Rows are points. The points of each table are mixes of a few directions, plus a little noise. How many directions does each table use, and how many do they share? Where both have some left over, give the other angles between the two spaces (their principal angles), to ten degrees, smallest first.

First (5 x 3)
[[ 13  35 -27]
 [-40 -47  24]
 [ -2  32 -32]
 [-62  -6 -27]
 [ 89 -14  62]]
Second (4 x 3)
[[-65 -16 -19]
 [ 49 -45  70]
 [-24  11 -23]
 [ 38  52 -27]]
Directions: first 2, second 2, shared 2

First (7 x 6)
[[-14 -10   2  40 -16 -25]
 [-36   4  23  60   8 -27]
 [ 14   9  -3 -32  18  17]
 [ 62  18 -83 -87  97  22]
 [ 27 -33 -22 -16 -71  -2]
 [ 16   5  19 -54 -20  40]
 [-66   7  65  89 -13 -29]]
Second (6 x 6)
[[-37 -21  84 -10 -90  41]
 [ 45  34 -83  14  92 -47]
 [-19 -25  12  -8 -16  16]
 [  1 -20 -49  -3  48  -8]
 [ 39  56 -12  16  20 -31]
 [-28 -24  48  -9 -54  29]]
Directions: first 3, second 2, shared 1; angles 80

First (8 x 9)
[[ -31   31  -64   33   19   -9   32  -36   -4]
 [-106  -25  -27  -32  -13   34  -35   21  -65]
 [  16  -16   72   18   76  -12    6    7    0]
 [ -46   40  -87   37   11   -2   33  -42  -11]
 [  86   -6  -25  -21  -35  -46   31  -16   80]
 [  41   41  -28   24  -40    2   12  -19   21]
 [  39  -25   89   -4   34   -4  -14   24    7]
 [   0  -44   73  -57  -56   37  -66   60  -26]]
Second (9 x 9)
[[ 42 -63 -48 -67   0 -79  43 -14  90]
 [ 42 -47 -51 -33  53 -95  70 -37  96]
 [-13  37  12  58  57   8  16 -20 -23]
 [ 12 -16 -14 -15   6 -25  15  -7  27]
 [  7  -3 -10   6  27 -22  21 -14  18]
 [-13  26  14  35  20  19  -3  -4 -27]
 [-22  17  28   0 -53  57 -49  30 -52]
 [-28  33  33  27 -26  60 -41  21 -62]
 [-27  16  36 -11 -83  76 -71  45 -67]]
Directions: first 4, second 2, shared 2

First (11 x 14)
[[ 36 -14  26  -2  26   2  68  13  25 -40 -79 -66 -61  77]
 [-43  30  33  47 -31  -9 -47 -46  31  19  45  15 -18 -13]
 [ 70  -8   0 -22 -35  72   9  26 -36  27  24 -41 -46  13]
 [-27  46  63  14 -27 -26  -3   5  -9  17  67  41 -37 -25]
 [-37   5  -1  71 -16   9 -55 -71  62  11 -22 -31 -10  25]
 [-24 -36 -63 -59  41 -36  -4   6 -14 -30  -4  48 102 -46]
 [ 17 -17   0 -81  -3   2  18  16 -29 -21  60  24  17 -31]
 [ 18  18  -7  32 -27  32 -23  15 -26  48  14   0 -10 -11]
 [ 38 -65 -55 -79  24  29  19  -7   4 -48 -25 -36  40  16]
 [-49  19 -15  56   7 -30 -39 -16  13  22 -16  32  36 -22]
 [  2  22  18  23  40 -45  59  60 -19  -3 -67  11 -14  18]]
Second (9 x 14)
[[-12   9 -11  25   6 -10  -9   8  -6  15 -16  14  16  -9]
 [-58  45 -52 121  31 -49 -43  39 -28  74 -76  66  77 -45]
 [-12  10 -11  25   7 -10  -9   8  -6  16 -16  14  16 -10]
 [  2  -2   2  -5  -2   2   1  -2   1  -3   3  -3  -3   2]
 [ 38 -29  33 -77 -20  31  27 -24  18 -48  48 -42 -50  29]
 [ 35 -28  32 -74 -20  30  27 -24  18 -46  46 -40 -47  28]
 [ 42 -32  37 -85 -22  35  31 -27  20 -53  54 -47 -55  32]
 [-49  38 -44 101  26 -41 -36  32 -23  62 -63  55  64 -37]
 [ 14 -11  13 -30  -8  12  11  -9   7 -19  19 -16 -19  11]]
Directions: first 5, second 1, shared 1

First (9 x 20)
[[ 56  14 -40  53  61  -3  38 -69   5  18 -34 -14  41 -16 -27  51  -6  -7
    2  68]
 [-41  74  26 -35  72  32  22 -44 113  32  32 -40 121 -45  25 -10  -3  68
    0  72]
 [ 44 -35 -30  40 -15 -18   4  -3 -59 -10 -30  15 -49  18 -24  25   0 -40
    1 -12]
 [  4  14  -4   4  23   4  11 -19  18   8  -2  -9  26 -10  -1   8  -1   9
    0  24]
 [-20 -24  15 -19 -48  -6 -25  45 -28 -17  10  16 -49  19   9 -24   4 -12
   -1 -51]
 [ 47 -46 -32  43 -27 -23  -1   6 -76 -16 -33  22 -68  25 -26  24   0 -49
    1 -26]
 [ 20   1 -14  19  17  -2  11 -20  -3   5 -13  -3   8  -3 -10  17  -2  -5
    0  19]
 [-76  12  53 -71 -41  15 -34  58  37  -8  48   1   0   1  39 -59   6  32
   -1 -48]
 [-36 -11  26 -34 -42   1 -26  46  -5 -13  22  10 -29  11  17 -33   4   3
   -1 -46]]
Second (10 x 20)
[[-65  17  44 -59 -24  15 -24  42  43  -4  42  -3  14  -4  34 -48   3  33
   -1 -29]
 [-72  20  51 -66 -27  17 -26  47  46  -2  47  -4  16  -5  35 -52   5  36
   -1 -34]
 [116 -33 -82 108  42 -29  45 -76 -76   5 -75   6 -24   8 -62  85  -9 -60
    3  53]
 [-56  15  38 -51 -20  12 -20  36  34  -2  37  -4  12  -4  28 -41   4  29
   -2 -24]
 [-32   8  22 -29 -12   8 -11  22  20   0  20  -3   8  -2  18 -23   1  15
   -1 -14]
 [-48  14  33 -44 -18  12 -18  31  31  -3  31  -3   9  -4  25 -35   2  24
   -1 -23]
 [-15   4  10 -14  -5   3  -5   9   9  -2   8  -1   1  -1   6 -10   2   8
   -1  -6]
 [ 67 -18 -46  61  24 -16  25 -43 -44   3 -44   5 -15   3 -36  50  -5 -35
    3  30]
 [ 81 -21 -56  74  31 -20  29 -54 -52   3 -54   6 -17   6 -41  61  -5 -42
    2  38]
 [ 22  -6 -15  20   7  -5   9 -14 -14   2 -14   1  -5   2 -10  17  -2 -13
    1   9]]
Directions: first 2, second 1, shared 1

First (9 x 32)
[[  78   32  -68   31  -20  -64   -9   95   14   33  -72  -60   46  -23
   -48  -23   47   78   38  102   72   38  -69    0 -103  -49  -58   -3
   -52  -47   84  -55]
 [ -40  -65   29  -43    3   45    8   30   25   -9  -12  -10   34  -14
   -32  -20   59    3    8   28  -45  -68   -8   28   97   92  -31  -47
    23  -23  -28  -46]
 [  27   38  -20   51  -28  -43   28   24   40   11  -19   -5   13    8
   -34  -20  -26   79  -19   13   37   22  -38   32  -41  -52   -8  -35
   -38  -37   27   36]
 [  -7    0  -60  -34   76  -55   10   55  -18   80  -12  -22   60   93
   -40   31  -18   46  -26  -21  -63   17  -19   34  -37  -46   53   14
     9  -21   23  -47]
 [ -44  -42    7  -41   35   30  -24  -12    0   -4   29   -2  -17   31
     3   27   27  -44   -1  -38  -49  -42   19    1   43   47   36   10
    47   20  -35  -25]
 [  24   42   26   30  -29  -11   50  -26  -30    3  -12   39   23  -35
    25  -28  -72   20  -19   10   17   49   15   -2   -2  -45  -28   -6
   -45   -5   10   54]
 [ -22  -11   47   13  -35   52  -25  -71   14  -66   43   24  -76  -38
    43    4    8  -69   10  -35   24  -26   34  -31   37   43    3    7
    24   40  -43   44]
 [ -31   -5   17   -8   14   21  -16  -54   -7  -18   46   22  -47   23
    30   27  -21  -50  -14  -63  -21   -9   34  -13   16    6   46   22
    31   36  -36   29]
 [  15    9   22    1  -18   22  -20  -42  -38  -29   10   15  -35  -45
    52    3   -4  -64   24    4   28   20   31  -49  -10    4  -16   39
     0   38   -3   11]]
Second (9 x 32)
[[  17    7  -12   -7   19   35   -3  -14  -38   37  -14    6   34   14
    27   21   20  -17   27  -24   -9  -18    8  -24   -4  -19   35   19
     4   25    1   -2]
 [ -22    5   21   -4   17   -8   -9   -8  -15   -3   33    4   23    1
    -1   16   -1   -5  -12    1    1   27    5   19   17  -15   -1  -10
    10   10   26   -3]
 [ -40  -34   61   17   -1  -65  -40   42   30  -60   62    5    2   -2
   -75    1   22   24  -60   54   24   55    8   72   52   10  -36  -45
    19  -27   38  -23]
 [ -12   54  -55  -46    7   43   52  -83    8   28  -29   -1  -23  -21
    58   11  -78  -29   14  -56  -44    5  -20  -39  -39  -47  -16   16
   -33   27   20   22]
 [  45   -5  -90  -95   -8   32    9  -17   -1   60  -80   21  -72   12
   -15   38   57  -75   35    9  -35  -70   11 -121  -64   21  -19   52
   -17   14  -85  -71]
 [  42    4  -54   20  -13   72   19  -44   40   19  -88   -3   12    7
    42   -6  -34   29   32  -56  -35  -31  -15   -8   -8  -60   34    4
   -38    1   49   52]
 [ -39   23   80   59   30  -26   -4   15  -74   -9   97  -11   83   -2
    36  -11  -20   17   -8  -12   37   48    8   56   35    5   39  -14
    37   23   21   34]
 [  36  -33   20   92  -47  -94  -20   88  -26  -41   13   29   -7   31
   -62  -54   41   21  -17   59   49   -8   65    5  -41   71   26  -28
    28  -13  -67    6]
 [ -29  -22   28  -37   -5   11   -4   20   80  -28   10  -53  -52  -39
   -10  -17  -11   34  -13   24   13   -8  -70   35   56   30  -63    8
   -12  -56   -5  -14]]
Directions: first 5, second 6, shared 0; angles 30, 30, 70, 70, 90
